Every row gives one point. The last column is the point's height on a tilted bowl or saddle (a function of degree 2), plus a little noise. Along how many of its main directions does it bend up, bend down or stay straight?

Points (12 x 3):
[[-0.3  2.1  1.9]
 [-1.0  1.9  1.6]
 [ 4.8  5.7  8.1]
 [-6.4 -1.4 -0.3]
 [-6.4  0.2 -0.8]
 [-3.0  1.6  0.3]
 [ 4.1 -2.5  3.6]
 [ 2.8 -2.6  3.0]
 [-1.8 -0.1  1.0]
 [-0.2  0.5  1.8]
 [-0.5  1.5  1.8]
 [-1.8 -0.3  1.1]]
Directions: 1 up, 0 down, 1 straight

Points, 10 rows:
[[ 1.0  0.4  0.0]
 [-4.5  1.2 -2.2]
 [ 3.9  1.2  3.3]
 [ 1.1 -3.9 -1.1]
 [-3.8 -0.8  0.9]
 [-0.3  0.8 -0.8]
 [ 7.0  0.3  5.9]
 [-4.4 -2.5  4.2]
 [-3.0 -3.5  3.8]
 [-1.1  2.2 -1.6]]
Directions: 1 up, 1 down, 0 straight

Points:
[[-3.0  4.5 -4.3]
 [ 1.6 -2.4  2.5]
 [ 2.4  1.8 -0.9]
 [-3.9 -2.1 -2.9]
 [ 0.1 -2.7  1.8]
 [-3.6  0.6 -2.0]
 [ 5.6 -1.6  3.6]
 [-0.5  0.8 -0.2]
 [ 0.0 -0.5  0.9]
 [ 5.4 -3.6  4.9]
 [ 4.6 -2.1  4.2]]
Directions: 0 up, 1 down, 1 straight

Points, 18 rows:
[[ 2.7  1.0  3.8 -1.5]
 [-3.0 -2.0  3.6 -5.9]
 [-1.6 -4.4 -4.9 -5.6]
 [ 3.0  5.9  1.9  0.4]
 [-1.1  1.7 -7.0 -6.6]
 [-2.3 -4.9 -3.1 -2.8]
 [ 1.7  2.6  1.5 -0.2]
 [ 1.9  0.3  3.0 -1.3]
 [ 0.8  4.7 -0.7  0.5]
 [-2.9  0.5  0.4 -1.4]
 [-2.5  0.0 -2.0 -0.5]
 [ 4.0  0.5  2.6 -0.6]
 [-0.5  1.9 -0.9 -0.1]
 [ 0.4  2.6  4.0 -3.5]
 [-3.1 -0.9 -0.8 -0.9]
 [-4.4  0.7 -5.6 -1.7]
 [-2.9 -1.7 -5.3 -3.4]
 [-1.6 -3.1  0.9 -1.6]]
Directions: 0 up, 1 down, 2 straight

Points, 17 rows:
[[ 0.1  1.1  5.2  3.2]
 [-2.5  0.4  4.4  4.8]
 [ 1.8  0.8 -1.1 -0.1]
 [ 0.6  0.0 -1.4 -0.2]
 [ 1.3  5.8 -3.6  4.2]
 [-1.7  0.1 -1.0  0.8]
 [-5.8  2.3 -0.2  4.5]
 [-0.1  4.3  0.0  3.4]
 [-0.8  2.8  0.4  2.6]
 [ 2.0 -3.6 -3.9 -1.5]
 [ 1.9 -1.1 -1.8 -1.0]
 [-1.6  6.0 -8.2  4.8]
 [ 2.8  1.0 -1.8 -0.3]
 [ 1.9  0.6  0.4 -0.2]
 [ 4.1  1.6  1.0 -0.9]
 [-6.2 -2.0  2.6  5.0]
 [ 4.4 -3.0 -1.5 -2.1]]
Directions: 2 up, 1 down, 0 straight

Points (15 x 4):
[[-0.8 -1.1  1.5 -1.6]
 [ 1.5  2.6  2.9  2.4]
 [ 0.3 -0.5 -1.6 -2.4]
 [ 0.0 -1.4 -2.8 -4.0]
 [-4.5 -0.3 -0.9 -0.1]
 [ 2.0 -1.7  2.0 -1.0]
 [ 2.4  2.3 -6.4 -1.6]
 [ 1.0 -3.6 -0.9 -6.3]
 [ 4.7  2.9 -4.6  0.6]
 [ 9.4  5.7 -4.3  6.8]
 [ 2.5 -2.0  1.4 -1.6]
 [ 0.4  1.5  2.0  1.0]
 [ 0.5  0.0  1.2 -0.4]
 [-4.1 -2.3  3.2 -1.7]
 [-2.2 -1.8  2.2 -1.8]]
Directions: 1 up, 1 down, 1 straight

Points (17 x 4):
[[-4.0 -4.1  2.8  4.8]
 [-6.5  0.3  3.4  6.3]
 [ 2.0  6.4  0.0  3.4]
 [ 1.0  0.2 -6.3 -0.5]
 [ 3.5 -1.1 -0.8  0.8]
 [-0.1 -2.2  0.7  0.4]
 [-2.4 -5.7 -3.5  1.5]
 [ 4.1 -0.4 -2.1  0.8]
 [ 3.8 -2.3  1.2  2.9]
 [ 0.7 -1.0 -4.3 -1.2]
 [-1.6  1.7  0.0 -0.4]
 [-2.6  2.0  1.7  1.5]
 [-3.8 -1.6  4.4  5.7]
 [ 0.4 -0.6 -1.2 -1.2]
 [-5.0  0.0 -0.6  0.6]
 [ 1.0  2.5 -2.4 -1.0]
 [ 3.4  3.5  3.1  4.6]]
Directions: 3 up, 0 down, 0 straight

Points (26 x 5):
[[ 2.7 -1.1  1.1  3.8 -5.1]
 [-2.6  3.3  3.4 -2.2  1.3]
 [ 6.1 -0.9  1.6  0.4 -3.1]
 [-2.3  7.7 -0.5  0.5 -2.9]
 [ 0.1  3.9 -5.0  0.7 -3.0]
 [ 6.3  3.6  2.5  1.5 -5.6]
 [ 1.2  5.3 -5.3  4.0 -7.8]
 [ 1.6  0.9 -2.7 -2.2  0.5]
 [ 3.3 -2.5  1.0  1.4 -3.1]
 [-0.5 -0.9 -0.7  0.3 -0.6]
 [-0.9 -2.7  2.5  2.5 -2.8]
 [ 4.2 -0.6  0.3  0.9 -2.3]
 [-3.2  3.7  4.1 -2.7  1.3]
 [-5.5 -1.0  2.7  3.0 -1.3]
 [ 2.1  3.7  0.2 -4.5  0.8]
 [-2.4  4.3  3.0  0.6 -0.3]
 [ 3.2  4.1  1.1 -0.5 -1.8]
 [-2.6 -1.4  1.4 -3.8  1.3]
 [ 4.0 -0.8 -5.4  1.1 -3.6]
 [ 4.6 -0.7  2.4 -1.5 -1.0]
 [ 3.9  4.2 -1.6 -1.4 -1.4]
 [ 8.6  1.4  0.9 -0.2 -4.0]
 [ 1.2  0.1 -2.3 -0.5 -0.4]
 [-0.8  5.1  3.8  2.4 -2.9]
 [ 1.6  0.3 -2.0  0.6 -1.3]
 [-1.7 -1.3  1.4  2.9 -2.3]]
Directions: 0 up, 3 down, 1 straight

Points (27 x 5):
[[-6.3 -1.3  1.1 -6.0 -5.4]
 [ 0.0 -3.1  0.3 -3.3  0.1]
 [-1.9  4.1 -2.5  5.2  5.1]
 [-4.1 -1.1  0.5  0.8 -0.5]
 [-1.6 -4.3 -3.9 -1.9 -0.9]
 [ 1.7  0.8 -0.5  0.0  0.6]
 [-0.1  1.0 -5.7 -1.3 -1.8]
 [-0.4 -2.3 -4.5  3.9  1.2]
 [-1.7 -4.3 -1.5  0.0  0.5]
 [-1.3 -1.7  0.7 -5.2 -3.4]
 [ 2.6  4.0 -5.8  3.4  9.3]
 [ 0.5  3.5 -1.3 -0.8 -0.3]
 [ 2.6 -0.1 -1.9  3.6  3.3]
 [ 0.2  4.6 -4.5  0.3  1.7]
 [ 0.4  2.1  0.4 -0.8 -0.4]
 [-0.9 -0.8 -3.9 -1.4 -2.1]
 [ 1.3 -0.2 -1.5 -4.0 -3.5]
 [ 0.7  3.7  3.5 -0.7  0.0]
 [ 0.1  1.1  2.8  0.0  0.3]
 [ 0.3 -0.7  4.2 -1.0  0.2]
 [ 0.5 -5.6 -7.1 -1.6  3.6]
 [ 1.4 -1.3 -4.7 -2.0  0.3]
 [-0.4 -6.6  2.6  0.3  3.3]
 [-3.8 -1.3  2.5 -2.9  0.0]
 [-2.5  1.2  3.4  6.4  0.4]
 [-3.5 -2.4  2.2 -5.6 -1.5]
 [ 2.1 -4.9 -1.8  0.1  3.9]]
Directions: 2 up, 2 down, 0 straight

Points, 21 rows:
[[ 4.5 -6.4 -2.3 -3.3 -1.2]
 [-0.9  0.9 -3.5 -4.1 -2.0]
 [ 4.8  0.2  1.1  1.9 -0.2]
 [ 0.3  0.8  2.9 -3.7 -2.2]
 [-5.5 -0.2  4.0 -2.6 -7.5]
 [-1.5  2.3  7.7  3.5 -6.7]
 [ 4.0 -4.3 -1.2  1.1  0.0]
 [ 1.2 -2.7 -2.1  1.3  0.4]
 [-0.9 -0.1  0.8  4.6 -2.2]
 [ 0.0 -1.4 -0.9 -1.1  0.7]
 [-1.7 -0.7  1.3 -1.4 -0.8]
 [ 0.1 -1.7  2.6  6.0 -3.3]
 [ 4.6 -4.7 -3.6 -1.5 -0.6]
 [ 3.2  0.9 -3.6 -5.8 -2.5]
 [-2.7  0.0  1.7  2.5 -2.4]
 [-0.9  1.8 -2.5  2.1 -1.6]
 [ 0.6 -4.4 -3.2 -2.9 -0.2]
 [-2.1  1.7  1.2 -0.9 -2.0]
 [-0.3  0.2  0.6 -8.1 -5.9]
 [ 5.8 -1.7  1.4  0.9 -0.5]
 [ 0.6  0.5  1.7 -2.3 -0.4]]
Directions: 0 up, 4 down, 0 straight

Points:
[[ -3.8   0.6   0.9   5.7   4.3   1.4  -5.4]
 [ -2.2   1.5   6.3  -1.4   1.1   5.6  -2.4]
 [ -4.6  -2.3   1.0   3.0  -2.6   4.4  -0.9]
 [  3.5   2.7   0.8   0.2   2.5  -1.4   0.3]
 [  5.3   1.8   0.9   1.1   6.3  -0.7  -2.1]
 [ -0.8  -5.6   1.8   3.1   2.5  -0.5  -1.5]
 [  6.5   3.1   0.2  -2.9  -4.0  -1.6   4.3]
 [  1.1  -7.2  -0.3  -3.9  -0.1  -3.8   2.2]
 [  0.1  -1.7   2.8   2.7   0.5   2.4  -0.9]
 [  1.3   3.4  -1.6   2.8  -4.3  -3.3   2.2]
 [  1.6   2.7   0.4   1.5   1.3  -1.0   0.3]
 [ -2.9  -0.6   2.7  -0.8  -0.6   2.3   0.1]
 [ -4.0   1.0  -0.1  -2.3   0.9   4.1   0.3]
 [ -1.3   2.8   2.5  -0.2   3.9  -4.2  -4.5]
 [  4.4  -1.0   2.1   1.8   1.2   3.0   0.1]
 [ -1.1   4.4   1.9   1.8  -2.1  -0.7   0.2]
 [  0.7   2.7   1.5   7.5   4.6  -2.4  -7.2]
 [ -1.1  -4.0   3.9   0.9  -3.5   0.7  -1.5]
 [ -0.4   0.4  -2.3  -0.8   1.9   1.8  -0.6]
 [  1.7   1.3   0.0   3.0   2.8   4.9  -1.1]
 [  4.3   5.6   0.2  -0.3   0.4   3.2   2.2]
 [  4.0   3.4   1.0   0.2  -5.5   3.4   3.5]
 [  4.8  -1.5   3.8   1.9  -2.2   5.8  -1.7]
 [ -2.0   1.1   3.2  -3.7  -2.2   3.0  -0.6]
 [  0.2   1.3   3.2   1.0  -2.2  -1.4  -0.1]
 [ -2.8   0.4   1.4   1.3  -0.9  -3.6  -2.4]
 [  2.5   1.7  -1.9   3.8  -1.4  -6.5  -0.6]
 [ -4.3   4.3   7.2  -0.5  -1.2  -8.0 -11.2]
 [  0.5   4.7   2.3   5.2  -3.6  -2.0   0.3]
 [ -1.1  -3.0   5.0   3.7   3.0  -3.6  -3.2]
 [ -7.5  -2.3   1.2   1.1  -1.2  -1.9  -2.9]
 [  2.6   1.8   1.3   0.7   0.9   2.4   1.0]
 [  4.2   1.2  -3.0   0.9  -2.7  -1.2   2.7]
 [  0.5   0.8   1.7   0.7  -4.7  -1.7   0.4]
 [  0.9  -3.2  -2.0   0.2  -1.1  -6.4  -1.2]
 [ -0.8  -2.3   4.9  -1.0  -2.1  -5.9  -0.7]
 [ -2.1   1.8  -2.8   3.7  -0.6  -0.3  -0.5]
 [  0.4   0.0   1.4  -0.5   3.2   2.2  -0.6]
 [  1.1  -1.5  -3.8   2.5   2.4  -2.4  -3.0]]
Directions: 2 up, 4 down, 0 straight

Points:
[[-4.7  2.9  2.1 -3.1  3.2 -5.4 -3.7]
 [ 3.4 -1.0 -1.1 -4.7  2.2  2.2  0.8]
 [ 0.1 -1.9 -4.7  5.3  2.4  5.2 -5.4]
 [ 4.5 -0.1 -3.4 -1.1  2.8  4.0 -1.2]
 [ 0.0  2.3 -5.1  4.6 -0.8 -2.1 -3.2]
 [-2.1 -3.6 -0.6  2.5  2.1  0.2 -0.1]
 [-0.4  4.1  2.1 -1.9 -0.3 -1.6  0.3]
 [ 0.5  4.0  0.3  0.1  8.1 -8.1 -5.7]
 [-0.2 -2.1 -2.0  3.0 -0.1 -2.0  1.1]
 [ 5.1 -1.1 -2.9  1.5  1.0 -6.3  2.7]
 [ 2.2  0.9  3.1 -2.2  3.2  0.1  0.3]
 [ 1.0 -3.0  0.7  6.8 -2.5  3.0 -0.2]
 [ 3.1  1.0 -2.6 -0.2 -0.1  1.2  0.6]
 [ 1.3 -1.6  0.6  4.8 -0.3  3.8 -0.2]
 [ 0.4 -2.2  1.1  1.4  4.6 -1.7  1.9]
 [ 2.5 -4.2 -0.9 -0.5 -5.0 -0.8  1.1]
 [-5.3 -1.9 -1.5  4.7 -6.5 -0.7 -6.6]
 [ 3.3 -2.1  0.2  0.6  1.5 -0.6  3.2]
 [-1.2 -3.5  1.2  8.2 -1.6 -4.1 -1.1]
 [-3.7 -0.2 -2.4  0.7  1.1 -1.7 -1.8]
 [-1.1 -2.1  1.6  1.9  7.6  7.3 -8.4]
 [ 1.1  3.1  0.6  0.8 -2.1  1.2  1.0]
 [ 1.2  0.3  2.6  2.1  2.0  1.0  0.6]
 [-0.2  4.1  0.4  0.8  1.6 -1.2 -1.0]
 [ 5.0  1.7  2.0 -2.9  1.4 -1.1  0.9]
 [-5.3 -0.5  1.1  3.2 -0.5  1.9 -4.8]
 [ 1.1  0.2 -2.0  0.3  2.6  0.6  0.6]
 [-1.2 -0.7  0.3 -3.7  0.9  5.1 -2.6]
 [-3.4 -2.7 -1.1 -4.8 -1.5 -0.6 -0.2]
 [-5.7 -1.1 -2.8  0.9 -2.5  1.2 -5.0]
 [-2.1  2.5 -5.0  0.9  1.8 -8.0 -3.9]
 [ 3.6  1.8  2.4 -0.5 -4.2  2.1  1.7]
 [-2.3  3.0  2.7  3.9 -0.3  3.0 -1.9]
 [ 4.2  0.5  4.3 -0.7  3.5 -5.7  0.1]
 [-1.0  1.4 -0.8  0.6  2.5  1.0 -1.1]
 [-1.4 -3.8 -3.7  1.0 -1.7  1.0 -1.0]
 [-4.2  2.3 -1.2 -0.8  2.6  2.6 -4.4]
 [-0.5 -1.1 -2.1  4.4  7.2  0.9 -2.5]
 [ 4.2  2.6  1.2 -3.8 -0.9 -1.2  1.1]
 [ 1.8  0.3 -1.4 -1.9  1.2 -2.5  2.2]
 [ 1.9  3.7  5.2  2.1 -1.8  3.4  1.2]
 [-4.4 -1.9  3.5  1.1 -1.0 -3.1 -2.4]
 [ 4.4  5.8 -5.5  0.7  0.8  1.9 -4.8]]
Directions: 1 up, 4 down, 1 straight
